Rows are points. A path goes straight from each point to the next, and from the last back to the first. The post is the endless flat space through its rows: a point in 2 columns, a line in 3, a plane in 4, and so on, so that a path can go around it. How many times does the path go around the post? Going back the other way cancels.

Post, 2 rows:
[[ 0.29 -2.04  1.51]
 [ 0.06  0.34 -1.88]]
Path (25 x 3):
[[ 1.27 -0.36 -4.76]
 [ 2.30 -0.58  1.65]
 [-0.64  1.23  1.35]
 [-0.49 -1.96  1.68]
 [ 0.30 -2.53  0.41]
 [ 1.85 -3.48  1.36]
 [ 2.30  0.13  0.85]
 [ 2.52 -3.10  1.38]
 [-0.39 -1.16 -1.35]
 [-0.07 -3.37 -0.20]
 [ 1.71 -0.68 -2.19]
 [-0.03  0.68  3.18]
 [-0.69 -0.10 -0.19]
 [-0.98 -1.82 -0.06]
 [ 1.18 -2.45  0.13]
 [ 0.79 -3.64  0.53]
 [ 2.47 -1.84 -0.01]
 [-0.14  1.17  2.88]
 [-0.86  0.03 -0.44]
 [ 0.22 -3.39 -0.27]
 [ 1.61 -2.34 -0.51]
 [ 0.55  2.21 -3.39]
 [ 1.04  0.01  2.17]
 [-1.00  1.44  0.06]
 [-0.56 -2.36  1.13]]
Times around: 4

Post (5 x 6):
[[-0.89  0.03 -1.32 -1.49  1.14 -0.06]
 [ 0.63  0.53  0.56  1.97  0.52 -0.46]
 [ 0.26 -1.53 -1.29 -0.97  2.09 -1.07]
 [ 0.04 -0.31  1.32  0.79  0.86  0.51]
 [-0.77  1.26  2.20 -3.15 -1.64 -0.45]]
Path (28 x 6):
[[ 0.54 -2.52 -1.56 -0.94  4.14  0.98]
 [ 0.23 -2.62  3.44  0.47  2.46  0.72]
 [-1.45 -3.40  1.98 -3.46  1.26 -1.16]
 [-1.76 -0.38  3.26 -2.79 -1.43 -1.35]
 [-1.94 -1.61 -0.02 -1.95  3.53  1.54]
 [-1.16 -1.07  2.70 -4.17  2.08  3.79]
 [-0.26 -1.72  0.11 -5.03  1.16  0.65]
 [-0.09 -1.08  1.89 -2.88  1.00  0.23]
 [-2.84 -0.04 -0.81 -1.91  2.80  0.62]
 [-0.97  1.53 -1.21  0.66 -0.45 -2.20]
 [-1.18 -0.15 -1.77  0.72  1.42  1.81]
 [ 2.66 -1.58 -0.20 -0.02  1.41  0.33]
 [-0.29  2.62 -0.30 -0.36 -0.32 -0.24]
 [ 0.20  0.08 -1.29 -3.77  1.07 -2.61]
 [ 1.13 -0.55  0.82  0.62  1.60  0.40]
 [ 0.30  2.30  0.50 -0.02 -1.84 -0.26]
 [-1.60 -0.36  0.78 -4.91 -1.08 -0.20]
 [ 0.40 -0.89  0.66 -0.19  1.22  1.19]
 [ 0.37  0.32  0.76  1.73  2.15  2.24]
 [ 0.31 -1.70  1.17 -2.21  1.61 -1.96]
 [-0.10  0.98  2.58 -0.51 -1.70 -2.01]
 [ 0.66  1.14 -1.16  1.22 -0.45 -2.27]
 [-2.81 -1.35 -0.80 -3.56  1.54  3.14]
 [-1.58 -1.42 -0.34 -1.59  1.28 -0.39]
 [-0.81 -2.21 -0.37 -2.13  2.86 -0.67]
 [ 1.68  0.15  1.38 -2.66  1.44 -0.92]
 [ 0.78 -0.25 -0.37 -4.69 -0.08 -1.00]
 [ 0.24 -0.93 -2.49  0.08  2.27  1.07]]
Times around: 1
